Every row gives one point. Each copy is the shape, with its points in the same order, turned, moved and blurred by noise. Is it also mirrored, or only turned?
(in the rows, 128 means zero)

Shape (8 x 2)
[[197  96]
 [146 106]
 [139  87]
 [175 122]
 [ 91 151]
 [ 97 146]
 [140 134]
 [ 93 165]]
Copy 1 (8 x 2)
[[192 146]
 [142 142]
 [140 161]
 [169 123]
 [ 80 106]
 [ 88 106]
 [131 117]
 [ 82  94]]
Copy 1 is: mirrored
Copy 2 (8 x 2)
[[ 69 115]
 [121 119]
 [133  95]
 [ 96 132]
 [181 155]
 [175 148]
 [135 139]
 [179 174]]
Copy 2 is: mirrored

Shape (8 x 3)
[[143 126 166]
 [128 145 111]
 [150 143 178]
 [165 152 123]
 [161  52 113]
 [143  80 105]
 [158 142 146]
 [104 166  97]]
Copy 1 (8 x 3)
[[ 89 114 158]
 [124 146 109]
 [ 89 129 172]
 [ 90 169 129]
 [ 47  89  75]
 [ 76 109  82]
 [ 88 144 142]
 [156 157 106]]
Copy 1 is: mirrored
Copy 2 (8 x 3)
[[128  97 112]
 [156 133 151]
 [140  79 107]
 [143  95 164]
 [ 57 143 150]
 [ 91 144 149]
 [136  88 137]
 [186 146 153]]
Copy 2 is: mirrored
Copy 3 (8 x 3)
[[163 161 122]
 [108 135  96]
 [165 182 110]
 [121 177  94]
 [109 139 190]
 [ 97 130 158]
 [134 177 113]
 [109 121  69]]
Copy 3 is: mirrored

Shape (7 x 4)
[[113  87 145 133]
 [156 193 162 111]
 [142 187 133 125]
 [ 65 106  95 128]
 [121  97 167 163]
 [136  81 142 126]
 [106 115  90 150]]
Copy 1 (7 x 4)
[[119  73 146 127]
 [166 175 165 146]
 [148 172 150 126]
 [105  90  86  93]
 [ 92  82 166 152]
 [134  74 164 119]
 [ 90 104 121  86]]
Copy 1 is: mirrored
Copy 2 (7 x 4)
[[128 103 108 173]
 [179 191 150 132]
 [152 175 146 115]
 [109  82  93 102]
 [112 133  95 186]
 [128  99 131 183]
 [ 89 109 123 117]]
Copy 2 is: mirrored
Copy 3 (7 x 4)
[[140 132 149  86]
 [ 77  93 172 170]
 [ 87 116 149 175]
 [170 180 135 125]
 [ 97 133 154  78]
 [133 110 125  82]
 [135 162 109 126]]
Copy 3 is: only turned
Copy 4 (7 x 4)
[[159 116  82  96]
 [ 91 170 143  85]
 [ 96 152 144 115]
 [158 113  68 169]
 [132  95  75  81]
 [173 112  95  93]
 [147  92 101 157]]
Copy 4 is: only turned

Shape (10 x 6)
[[124 178 114 165 113 187]
 [109 158  94  71 109  89]
 [109 112  99  88  88  91]
 [109 137 135 120 154 177]
 [107 126  63 134 146 118]
 [149 138 131 173 149 174]
 [136 146 121 157 166 132]
 [ 58 159 157  91 113 107]
 [104 135  87  96  87  66]
 [140 172 122 123 126 159]]
Copy 1 (10 x 6)
[[137 153  59 155 116 160]
 [150 158 146  74  60 116]
 [140 116 154  73  78 141]
 [147 127 100 157 133 106]
 [ 93 154 118  88 126 123]
 [118 154  96 180 154 156]
 [102 161 127 162 133 140]
 [139 114 134 134  36  85]
 [128 129 161  71  57 148]
 [156 167  92 149 115 141]]
Copy 1 is: mirrored
Copy 2 (10 x 6)
[[138  54  92  95 136 143]
 [125 141  76 172  98  87]
 [ 84 166  89 158 130 100]
 [154 101 112 146 139 173]
 [145 121  82 147 187  96]
 [159  79 141 102 166 150]
 [177 107 125 120 158 121]
 [142 159  60 125  85 149]
 [107 167  73 147 119  69]
 [148  76 116 128 111 127]]
Copy 2 is: mirrored

Shape (14 x 8)
[[154   7 153 125 150 113 156 109]
 [114 156 166 147 108 110 143 212]
 [137 161 144 125 136 114 107 140]
 [115 151 163 107 154 192 111 159]
 [125 152 134 150 128 135 187 136]
 [111  94 135 134 146 100 151 146]
 [135 153  81 119  98 114 124 173]
 [118 136  96 114 153 104 134 112]
 [204 157 147 123 146 203 103 104]
 [130 124 105 114 122 115 136 111]
 [170 155  94 155 130 103 105 139]
 [141 162  97  75 117 106 154 136]
 [120 126 167 141 138 112 166 184]
 [121 148 159 117 160 126 166 219]]
Copy 1 (14 x 8)
[[181 141  88 204 104  86 190  83]
 [114 132 114 141 200 183  91 122]
 [114 118 111 109 155 121 117 145]
 [179  97 119 106 122 162  98 161]
 [ 94 150 135 170 129 163 118 157]
 [127 152 101 151 125 125 133  91]
 [ 77  94 134 113 148 171 155 119]
 [ 88 128 104 117 105 115 143 121]
 [167  80 117 126 124 117 148 230]
 [ 98 119 137 129 117 108 147 117]
 [ 83 115 110 103 160 127 173 153]
 [ 58  76 115 130 111 127 121 127]
 [128 146  99 161 165 162 111 109]
 [131 125  67 146 147 204  86 121]]
Copy 1 is: mirrored
Copy 2 (14 x 8)
[[ 61 116  55 119 137 115 122 190]
 [183  88 170 149 151  96  63 151]
 [176 123 138 125 130 139 112 122]
 [196 157 122  95 177  84  95 139]
 [139 125 121 151 114  89  72  95]
 [117  94 112 131 114  89 119 148]
 [128 124 197 145 147 111 122 106]
 [126 129 130 129 102 108 144 105]
 [169 196  85 133 198 153 101  87]
 [109 131 134 120 122 115 125 110]
 [148 117 143 161 142 148 144  92]
 [123 164 179 140 103 116 112 119]
 [157  95 124 146 128  82  65 158]
 [184 127 150 167 129  62  73 168]]
Copy 2 is: mirrored
Copy 3 (14 x 8)
[[189 173 180 129 118  85 144  24]
 [ 98  77 139 116 154 204 137  84]
 [143 129 130 144 123 181 146 133]
 [108 101 143 176  71 166 106 118]
 [ 96 112 146  99 128 125 155 116]
 [135 156 166 115 149 146 137  81]
 [160  93 141 112 170 163 111 155]
 [145 166 148 124 136 145 135 154]
 [169  89 134 170  41 125 163 138]
 [153 148 131 122 140 122 129 131]
 [171 107 161 127 142 167 166 154]
 [154 137 112  80 125 152 107 153]
 [100 113 162 102 131 176 136  78]
 [ 93 104 172  95 102 205 115  84]]
Copy 3 is: mirrored

Shape (15 x 9)
[[110  69 139 173 110 102  98 133  81]
 [108 162 129 118 179 127  70  72 167]
 [131  87 120  91 153 122 177 135 144]
 [150 162 116 178 146 147 114  98 121]
 [ 84  83 154 153 115  86 176 104 186]
 [181 135 183 138 114  94 112 163 153]
 [102  91  88  87 131 143  84 130 166]
 [141 123 190 128  69 145 181 141 123]
 [130  60 162 128 111 101 156 121 119]
 [ 79 135 149 161 152 114 113  94 113]
 [149 168 127 141  99 134 119 143 152]
 [148 140 163 152  93 107 179 122 122]
 [123 141 129 132 163 162  79 145 178]
 [162  65  86  73 147 172 115  75 100]
 [133 138 134 129 124  85 135 155 143]]
Copy 1 (15 x 9)
[[141 147  99 127 196 168 171 103 173]
 [165 158 140 166  80 134 177  91  82]
 [ 98 141 169  81 139 154 111 118 111]
 [169 111  96 130 124 128 177 152  92]
 [140 102 157  63 108 152 140  51 174]
 [112 138 161 120 135  65 176 141 174]
 [174 197 158 128 139 145 102  99 108]
 [ 84 107 100  80 156  74 123 101 147]
 [ 93 147 127  81 160 144 145  93 166]
 [145 108 114 151 138 157 176  73 118]
 [163 120 127 132 129  83 134 150 133]
 [ 96  82 105  98 127 103 138 126 159]
 [188 150 172 137 139  99 160 116  86]
 [112 216  98  91 134 180 123 131  70]
 [127 116 160 131 133 121 134 134 154]]
Copy 1 is: only turned
Copy 2 (15 x 9)
[[ 89 147 121  62 103  86 129 188 147]
 [111 105 155 162 163  73  59 118 142]
 [161 157 161  89 153 134 152 115 128]
 [114 105 113 153 129 129 104 172 173]
 [115 165 203  83  88 132 125 106 177]
 [133 140 163 118  86 149  84 179  81]
 [ 78 161 152 121 192  93 125 119 105]
 [133 134 190 130  69 149 184 174 108]
 [130 138 179  52 106 120 148 154 130]
 [122 131 139 127 102  61 110 145 172]
 [ 99 136 135 167 102 147 119 154 111]
 [135 117 152 118  65 152 148 149 139]
 [113 167 156 173 167 103  84 161 127]
 [121  84 139  91 227 110 168 151 116]
 [126 157 133 112  99 131 103 129 111]]
Copy 2 is: only turned
Copy 3 (15 x 9)
[[101 100 183  70  93  98 169 156 135]
 [ 43 166 110  75 152 176 121 114  97]
 [129  91 131 119 154 130 125  55 157]
 [114 171 109  87 122 110 121 131  85]
 [123  81  97  47  80 162 137  89 182]
 [131  59 134 105 122 147  85 153  93]
 [ 80 132 155  72 186 129 112 113 180]
 [146  98 125 160  66 140 103 127 158]
 [111  67 156 104  98 113 142  95 155]
 [ 90 141 116  74 103 154 182 128 117]
 [132 128 101 106 130 128  91 157 119]
 [135  94  98 126  79 123 119 132 118]
 [109 166 156  75 174 167 102 124 111]
 [ 40 141 170 138 152  65 121  68 140]
 [132  80 106  98 150 140 125 134 116]]
Copy 3 is: only turned

Shape (14 x 11)
[[152 107  83 123 114  62  83 122 135 158 142]
 [110 126 137  71 100 102 117 107 131 133 155]
 [114 122  94 151 137  97  67 116 137 155  92]
 [130 150 163 136 159  99 144  85 107 112 114]
 [130 157 113 117 168  68 119 148 150 151 124]
 [ 71  97 162 187 153 171 162 178  96  51 155]
 [ 74 103 100 165 200 193 142 166 117  57 149]
 [153 115  98  92 135 103 117 127  98 131 101]
 [108 151  98 118 104  86 144 138 122 154  97]
 [171 125  98 151 124 106 121 128 129 134 140]
 [ 99 145 149 125 123 159 198  86 151 105 138]
 [111 134 187 108 152 144 187 106 127 191 119]
 [ 81 160 108 185 180 190 112 175  72  92 164]
 [135 140 137 132 127 152 106 161 147  96 117]]
Copy 1 (14 x 11)
[[135 198 147 172  83 102 134 173 125 114 144]
 [113 151 119 178 143  74 107 144 121 141 104]
 [127 153 148 173  93 137 102 160 117  77 173]
 [ 82 118  93 153 153 149 154 151 120 127 143]
 [106 161 167 183 117 156 147 145 135 104 108]
 [ 92  99 102  33 122 133 121  50 130 111 118]
 [131  86  87  66  86 159 116  67 134  68  87]
 [122 145 115 166  90 134 110 169 160 147 130]
 [ 95 135 156 193  90 130 116 124 121 152 141]
 [147 151 135 142  92 123 162 149 126 133 149]
 [ 98  57  96 156 142  92 161  97 110 135 114]
 [ 92  99 110 200 173 110 157  84 180 126 148]
 [159 127  93  82 116 198 102  46 107 103 120]
 [144 100 157 112 132 131 110 137 133 120 123]]
Copy 1 is: only turned
Copy 2 (14 x 11)
[[130 151 110  80 156 118  61 139  94 133 179]
 [151 112 120 103  95 102  80 124 125 129 115]
 [132 108 117  87 173 180  79 139 122 135 178]
 [144 139 150 155 120 173 106  77 130 148 135]
 [141 155 185 108 156 146  77 142 123 138 147]
 [140  87 134 204 205 105 176  92 169  75 100]
 [144  63 161 166 242 137 147  92 122  78  74]
 [114 117 153  74 135 131  93  89 102 116 155]
 [137 134 154  69 146 122 117 124 149 162 150]
 [109 157 120 110 167 133 114 122  91 135 145]
 [170 112 138 141 122 138 170 101 116 157  70]
 [151  91 188 158  86 134 157 137 108 172 140]
 [ 71  68 151 177 233 137 127 105 152 118  84]
 [111 125 135 117 153 157 135 140 134  82 106]]
Copy 2 is: mirrored
Copy 3 (14 x 11)
[[ 76 136 126  68 133  61 131 137 127 153 116]
 [140 129 160  99 168 111 144 148 136 113 110]
 [ 77 139 105  84 104 113  99 128 148 149  82]
 [121 146 116  98 154 184 126 120 154 158 155]
 [ 81 141 140 102 143 114 116  66 130 146 123]
 [175 109  69 163  85 155 128 108 219  77 191]
 [196 133  94 168  45 131  99  85 194 119 164]
 [ 91 135 146 136 131 111 107 152 132 164 136]
 [ 68 161 164 107 143 122 107 123 172 116 120]
 [ 84 148 125  95 104 104 152 130 146 155 154]
 [164 144 183  97 117 186 145 120 194 118 162]
 [118 122 185  86 126 207 108 122 116  89 169]
 [160 191  60 165  59 143 115  94 164  86 156]
 [115 120 123 148  93 141 164 115 163 127 112]]
Copy 3 is: only turned

Shape (17 x 12)
[[126 169 142 152 186 141 156 117 147 151 102  78]
 [103 123  84 138 106  29 153 131 132  79 192 168]
 [174 157  88 105 107  89 120 106 137 117  99 153]
 [156 133  91  85  58  92 166 130 120 148 116  99]
 [149 148 107 171 108 154 120 127 143 171 146  96]
 [128 107 122 170 110 147 137 158  99 155 117 117]
 [123 110 187 159 142 132 115 124 162 105 123 118]
 [ 92 161 139 150 111 153 190 127 138 183 115 133]
 [ 90 135 102 181 113 163 147 150 180 135  82 108]
 [144 120 136 131 178 135 143 147 119 135 149 130]
 [ 85 107  91 167 136 156 169 141 163 115 113  62]
 [133 126 111 172 132 145 117 159  92 120  89  96]
 [164 152  96  69  99 167 150 131 131 105 118 143]
 [ 81 173  91  70 100  85  96 107 121  84 140 142]
 [108 114  97 156 128 131 101 186 167 176 100 102]
 [ 94  92  57 133 103  37  91  86 101 129 163 159]
 [ 82 104  90 149 149 130 107 111 150 144  97 118]]
Copy 1 (17 x 12)
[[ 95  79 165 169  86  92 155 129 116 133 126 103]
 [141  97 130  68 213 148  79  91 161  82  85  91]
 [135  64  92 157 139 188 119 112 169 126 131  88]
 [ 92 106  76 175 174 159 105 173 171 110 110  77]
 [ 67 107 117 165  94 148 129 123 129  75 117 137]
 [ 88 147 105 123  96 127 132 150 156 115 112 143]
 [150 116 149 146 102 136 129 124 101 142  73 154]
 [ 83 118 168 139 120 142 183 183 143  91 115 108]
 [104  77 158 145  92 121 131 179 166  93 108 174]
 [127 147 146 149 121 112 135  92 142 131 131 118]
 [ 98  91 168 150 109  80  80 180 142  99 115 153]
 [ 91 107  96 122  89 107 119 139 152 144 134 157]
 [122 106 119 192 170 180 123 144 164 135 175 127]
 [171  57  80 118 206 149 125 135 116  95 152 112]
 [120 103 100 163  90  90 142 140 181  67  97 162]
 [169 102  69  66 149 155  72 110 145  44 118  73]
 [157  88 128 130  81 109 112 154 144  80 132 128]]
Copy 1 is: mirrored
Copy 2 (17 x 12)
[[168 141 112 166 107 184 113 101 133  92 133 135]
 [  7 122  97 103 128 116 135 111  87 165  73 115]
 [ 92 152 121 156  98  88 189 129 131 145 141 106]
 [ 92 150 141 127 150 136 237 130  95 115 120 115]
 [137 142 145 146  94 180 140 139  60 123 155  95]
 [142 117 110  97 110 165 149 177  76 104 137 111]
 [122  90 147 132  78 129 102 133 106  77 128 153]
 [130 148  93 172 160 168 131 159  68  69 126 119]
 [126 194 127 123 107 167 109 169  93  81 145 156]
 [125  77 121 138 123 166 117 140 134 132 135 117]
 [128 177 144  85 137 192 102 125 104  94 131 155]
 [155 137 113  85  83 162 144 164 121 107 129 104]
 [ 99 146 169 149 154 115 172 160 151 116 152  84]
 [ 82 160 153 146 123  80 147 135 124 149  42  96]
 [139 150 134 129  91 189 147 189  90 138 128 169]
 [ 84 131 106  93 118  76 154 123  52 206  72 122]
 [156 162 122 118 114 128 106 147  92 143 118 164]]
Copy 2 is: only turned
Copy 3 (17 x 12)
[[ 55 133 175 136  69 155  92  89 138 148 150 117]
 [110  71 114  86 194 134 216 101 104 166 118 124]
 [107  74 103 112  93 118 148 144 123 165 113  55]
 [151 100  99  93 111 108 142 120 168 162 183  60]
 [ 94 120 136 114  72 124 132 130 192 117 129 139]
 [131 159 140  92 109 141 115 151 152 125 137 138]
 [ 80 123 140 133 137 200 104 115 144 101 106 106]
 [130 163 197 124  91 149 145 100 174 161 139 105]
 [135 134 159  83  51 190 131  89 145 122 115 130]
 [ 71 155 132 143 121 134 129 128 107 122 141 122]
 [121 135 128  96  71 198 123  71 135 136 165 164]
 [120 123 138  87  87 152  85 158 119 130 140 147]
 [147 101 112 164  72 135 157 148 121 130 161  64]
 [165  37 123 152 138 112 141  93 103 165 107 100]
 [126 148 131  67  72 126 104  85 140  91 106 126]
 [133  84  65  94 176 100 160 111 130 199  72 144]
 [122 135 110 111  85 155 104  80 127 156  86 139]]
Copy 3 is: only turned

Shape (16 x 12)
[[138 136 125 117 134 160 159 222 100 150 135 167]
 [ 61 137 158 122 111 146 118 112 134 113 138 135]
 [111 150 101 127 137 155 110 109  79 107 128 145]
 [124 144 105 127 128 152 137 105  91 106 102 112]
 [142 131 123 108 117 161 118 111 150 138 162 127]
 [121 127 104  60 114  85 114 126 132 124 117 118]
 [139 112 134 134 142 145 102 106 118 125 168 110]
 [109 117 131 129 133  84 111 126 140 133 117 141]
 [109 119 107  65 122 125 117 122  70 133 138 134]
 [ 88 118 125 133 108 160 114 146 137 160 105 103]
 [127 135 149 125  68  87 116 118  95 134 124 151]
 [128 131 115 127 120 105 117 237 147 116 132 190]
 [132 126 111 125 127 156 153 125 124 117 249 109]
 [138  72 102 119 134 135 121  96 126 104 123 133]
 [131  91 199 106 133 135 113 163 135 102 136 107]
 [137 133 121 118 138 161 150  96 123 165 105 116]]
Copy 1 (16 x 12)
[[ 82 147 137  93  62 138 100 111 160 104 170 147]
 [ 69 140 140 106 174 129 131 157 105 152 122 120]
 [ 69 133 117 150 147  75 114 137 110 108 137 141]
 [ 81 107 115 139 140  85 121 112 102 102 107 130]
 [107 144 108 109 135  92 129 158 156 146  98 158]
 [129  96 179  93 174  86 125 128 133 116 122 177]
 [ 96 125 111 144 145  85 135 135 159 169 112 135]
 [130  98 160 118 147 114 151 146 123 141 149 133]
 [ 80 127 148 112 179  81 125 103 151  95 150 164]
 [ 77 105 137  71 124  97 139 143 132 137 116  94]
 [148 142 152 123 177 117 129 121 134  99 144 102]
 [123 124 186 106  76 150  80 171 156 121 187 144]
 [104 148  63 121 149 103  79 121 167 196 130 173]
 [101  69 115 147 153 109 143 152 157 119 115 150]
 [ 84 124 177 135 131 158 142 121 177 172  99 132]
 [100 120  98 106 120  87 170 123 118 114 100 141]]
Copy 1 is: only turned
Copy 2 (16 x 12)
[[121 106 124  69 115 149  87  89 101 198 176 125]
 [160 135 123 135 192 144 143  86 143 128 121 124]
 [125  76 135 162 150 158  96  99 134 141 106 130]
 [146  82 131 154 137 156  91 129 127 114 124 116]
 [115 138 108 137 140 167 134 123  95 139 103 135]
 [123 151 125 152  89 170 139 112 159 126 136  97]
 [100 103 124 137 149 150 158 129 107 126 104 148]
 [138 141 138 128 116 119 148 127 162 135 127 140]
 [131  90 120 161 110 183 141  92 141 156 134  98]
 [164 116  95  84 134 150 125  96 131 106 119 136]
 [138 120 145 130 122 105 141 110 139 147  99  68]
 [111 161 173  75  93 122  96  69 124 179 166 147]
 [ 88 127 153 114 182 223 153 147  82 170 104 130]
 [151 108 151 166 104 157 148 138 103 122 123 155]
 [114 129 125 114 146 119 178  98  94 111 185 130]
 [148 101  74 135 130 149 110 159 111 134 118 132]]
Copy 2 is: mirrored

Shape (16 x 12)
[[171 138  99 107  67 134 143  97  98 136 117  86]
 [113 145 144  59 151  97  89  89 161 147 172 136]
 [101  78 121 116 162  95 157 122 115 115  80 119]
 [159 134  86 144  75 107 150 173 137 123 105 114]
 [155  77 145  93 142 111 141 131 131 114 163 141]
 [133 126 144 108 107 168 142 168 143 103  88  89]
 [155 168  77 112 134  82 121 149 144  79  92 173]
 [140 157 146 108 122  91  91 176 127  97  78 134]
 [135 117  57 147  72 147 112 121 148  95 170 172]
 [178 133  67 158 134 106  65 110 190 173  96 184]
 [115 122 129 112 160 166 147 137  97 172  94 103]
 [110 146  88 151 112 139  74 192 132 155 106 102]
 [164  93  51  94  90 118  92 172 150 168 103  93]
 [186 150 149 131 144 173  99 126 121 124 172  81]
 [130 127  96 134 129 111 156  93 187  86 155 164]
 [102 120 140  78 136 103 156 159 179 154  92 151]]
Copy 1 (16 x 12)
[[176 108 160 136  68 123 115 173 143 122 172  97]
 [131 155 151 189 158 154 189 118 112 164 168 123]
 [144 140 122 133 118 191 123 186 144 134  96 176]
 [176 110 136  67 112 143  95 153 119 152 139 100]
 [142 125 187 143 117 145 159 143 107 165 110 176]
 [115 138 134 127  72 150  86 144  92 142 105 101]
 [168 145 173  88 176 198 133 153 135 137 100  69]
 [118 155 133  78 111 182 156 137 131 148 106  77]
 [163 117 213 111 167 132  74 108 148 155 173 126]
 [172  47 128 104 194 176 144  70 152 116 134  93]
 [136 129  93 168  94 110 112 153 141 128  81 129]
 [118 113  89  95 134 124  91 114 160 177 131  86]
 [183  59 121 120 102 157 110 127 153 212 137  92]
 [ 80  91 169 151 111  81 145 146 104 133 136  93]
 [158 125 192 138 186 175 109 139  88 124 150 141]
 [172 163 100 139 133 181 137 122  88 160  99 139]]
Copy 1 is: mirrored
Copy 2 (16 x 12)
[[127 181 119  98 119 141  73 150 169 166 110  89]
 [102  78 123  86 143 110 160 149  80 191 117 139]
 [160 151 114 121 143 158 191 109 161 133 130 116]
 [128 174 148 123 104 129 108 179 186  96 128 136]
 [115 118  56 141 138 132 162 158 128 133 122 117]
 [103 174 127 105  73 136 144 135 138  97  95  98]
 [139 164 130  94 104 131 121 138 137 112 142 221]
 [102 158 137  81 102  93 146 115 146  97 161 157]
 [ 97 195 131 167 161 111 113 187 119 147  84 179]
 [ 66 111 173  97 194 153 100 156 164 106 121 214]
 [125 144 136 125 144 171 127  90 120 118 130  67]
 [102 171 200 121 145 105 125 138 123  78 131 111]
 [ 93 175 157  69 163 160 124 223 142 101 137 105]
 [100 125  92 103 126  84  74 134 102 115  69  90]
 [137 129 111 155 126 138 149 154 131 153  71 204]
 [104 113 141 125  91 175 192 146 132 127 144 138]]
Copy 2 is: mirrored
